Each point is reached from the start by the listed moves, each made once or not at all, plus a little noise. Is the number of moves made odd or even? Then give how often each move was made.

Moves:
(1):  13 -21   9   6 -14
(2):  15  25  44 -12  -9
(3): -23   7  48  43   2
Start: -11 -20  10   1 -16
Points:
-22  13 101  31 -26 -> even (0, 1, 1)
 -9 -19  10   0 -15 -> even (0, 0, 0)
  5   5  51 -14 -26 -> odd (0, 1, 0)

Moves:
(1): 22 10 12 15  7 28 24  1  0
(2):  -3  29 -33  21 -30 -53  22  23  -9
(3): -22  15  47 -31   6   8   2  24  -8
(4): -27  -2 -12  38  18 -10 -17 -20 -21
(5):  -2 -13  -5   0  40  -8  -3   4  21
(6): -11 -13  -6 -18  13  21  20  18 -11
(7): -17 -20  28 -10  -6  18  33  -8  13
(8):  -8 -23   1  12 -28 -18 -15  37   3
Start:   8 -20   5   0  -6  27 -24  23  -3
Points:
 20 -34   5  -1  51  67  17  47   9 -> odd (1, 0, 0, 0, 1, 1, 0, 0)
-37 -43  42  17  51  47 -12  86 -19 -> even (1, 0, 1, 1, 1, 1, 0, 1)
-25 -26   2  75 -44  -5  24  57 -16 -> odd (1, 1, 0, 1, 0, 0, 1, 1)
 10 -15 -22  28 -42   6  30 100 -18 -> even (1, 1, 0, 0, 0, 1, 0, 1)

Moves:
(1):   2 -13   0   8   8  10  10   1  35  29   4   0
(2):   1  11   6   3 -10 -14  -7   2   9 -11   1 -10
(3):  4 -5 21 -9 -7 -5 13  8  3  4  1 -4
(4):   0 -16  -7  13   2 -23  18   3  -4  -1   7  -1
(5):   9  -6   6  10  14  -3   6  22   1 -14  -7  -7
(6):   4   6  20  12 -14  -4 -19   0 -21 -15  28   1
(7):  10   3  -8   0 -25  14   9   0   8 -11 -11  16
(8): -34 -18  -7  -3   6  19 -21  37  -5  -4   0   0
(9): -24   5   7   3   1  22  11 -13   8   0   7 -11
(10):  11 -16 -13  17  -2   1   9  18  -8  26 -21 -13
(11):   9   5 -28 -10  -6   4  10  13  -1   2  11  -4
(12): -15  18   1   7   7  -2   2   5 -10   2   1  22
Start:   0  -7  -2   3  -8   5  23  22 -28  11  14  -1
Points:
-32 -42   4  23 -39  50  45  73  25  44  -4 -22 -> odd (1, 1, 1, 0, 0, 0, 1, 1, 1, 1, 0, 0)
-41 -26 -25  19   0  11  39  84 -19 -16  33 -35 -> even (0, 1, 0, 1, 1, 0, 0, 1, 1, 0, 1, 0)
  6   3   9  14 -66  -2  57  35 -25 -21  59 -12 -> odd (0, 1, 1, 1, 0, 1, 1, 0, 1, 0, 1, 0)
-15 -19 -18  47  -3  15  13 121 -28  24  33  -9 -> even (1, 1, 0, 0, 1, 1, 0, 1, 0, 1, 1, 1)
 16 -25 -38  54   7 -23  71  85  -4  43  11 -11 -> odd (1, 1, 0, 1, 1, 0, 0, 0, 0, 1, 1, 1)

Moves:
(1):   5 -19  -5  -1 -10 -13   5  12  -3   4  -7  -1 -16   2   0  -5   6  16   4
(2):   7   4  -4  -3  14   4   2  -5 -13   0  -4  12   9   1 -13  -7  -6   3   9
(3):  25   8 -14 -22   6  -4 -20  -5  -8  -3   6  -5  26  37  -1 -12   4  -6  -5
(4): -1  6 -4  9 -8 -3  5  2  5 -3 -2 -3  7 -4  2  3 26  1  3
(5):   3   4   6  -2  22   4  -3 -26  -7   9  -4  19  22 -19  10   9  -6  -7  -2
(6): -17   7   7 -12 -12   4  -6 -23   2   7 -10  -2 -14   4 -11  14 -13  -1   5
(7):  11  17 -10  16  10  10  -2 -23 -16   1  26  -8  13   1  18  18  -3  -4  -8
(8):  -8   5   4  17  -9 -10  -2  13 -42  -8  19   4  10  -9  11  -1   0   8 -13
(9):   6  15  -4  -1 -34 -19 -21  24  14  -9  19 -20 -14 -14  -9 -11  -2  26   9
(10):  11  -1   2  11  -3 -10   2   4   0   2  -2  -7   0  -3 -12  -3   5 -11  -4
(11):   0  -2 -26 -10  -1  10  -1  -7  10  -7  13  -8  12   0  10  12  -2 -26   5
(12):  -7  -1  11 -41 -21   1 -12   9 -14  18  16 -21 -18  14  -8 -28   5   8  -7
(13):   0   2   2   2   5   5  12   0   1  -2 -17  -5   4  -8  -4   8   7   4 -14
(14):  -4  -2  11  -7   1  -6   8   8   5   5 -11 -15  -4   1   2  14   3  -5  12
(15):   5 -15   0   5  -4  16  36  12   2  12 -14  26  11   3  12  -3  -8  -8  11
(16): -13  -7  10 -19 -11   3   2 -17   4   3 -18  -8  -1   6   5 -18 -20  -4   9
(17):   8   6   0 -34  -9 -15  17  20  -1 -14 -18   7 -16  25   7  -9   2 -10  -6
(18):  -5  -4  -2   0 -24  19 -14   6   4   0   1 -27 -24  -7   9  13  -4   4  15
Start:  16   3 -11 -14   6   2 -11  29  -4  -2  -5   6 -26  -1  20   8 -11   9   3
Points:
 57  18  -5 -27  43  14  61  19 -34  12 -49  37  13  -2  38  34 -16 -28   0 -> even (0, 1, 0, 0, 1, 0, 1, 0, 0, 1, 0, 0, 1, 1, 1, 0, 1, 0)
  25    9  -35 -121  -71  -14  -29   39   10  -20  -52  -66  -62   44    9    6  -36    9   46 -> odd (1, 1, 1, 0, 0, 1, 0, 0, 1, 0, 1, 0, 1, 1, 0, 1, 1, 1)
 53  39 -43 -85 -10 -16 -16  -3 -90   4  13 -14  15  40  28   8  14 -15 -31 -> odd (1, 1, 1, 1, 1, 1, 1, 1, 0, 1, 1, 1, 1, 0, 0, 0, 1, 0)
 20   4  13 -91 -75 -62 -11  94 -54  -2 -11 -42 -76  20   3 -61 -16  37  14 -> odd (1, 1, 0, 0, 0, 0, 0, 1, 1, 1, 0, 1, 0, 1, 0, 1, 1, 0)
 56  27 -34 -42  14  17   0  10 -82  24  36  -2  62  23  53   9   6 -40   2 -> odd (0, 1, 1, 1, 1, 0, 1, 1, 0, 1, 1, 1, 0, 1, 1, 0, 0, 0)
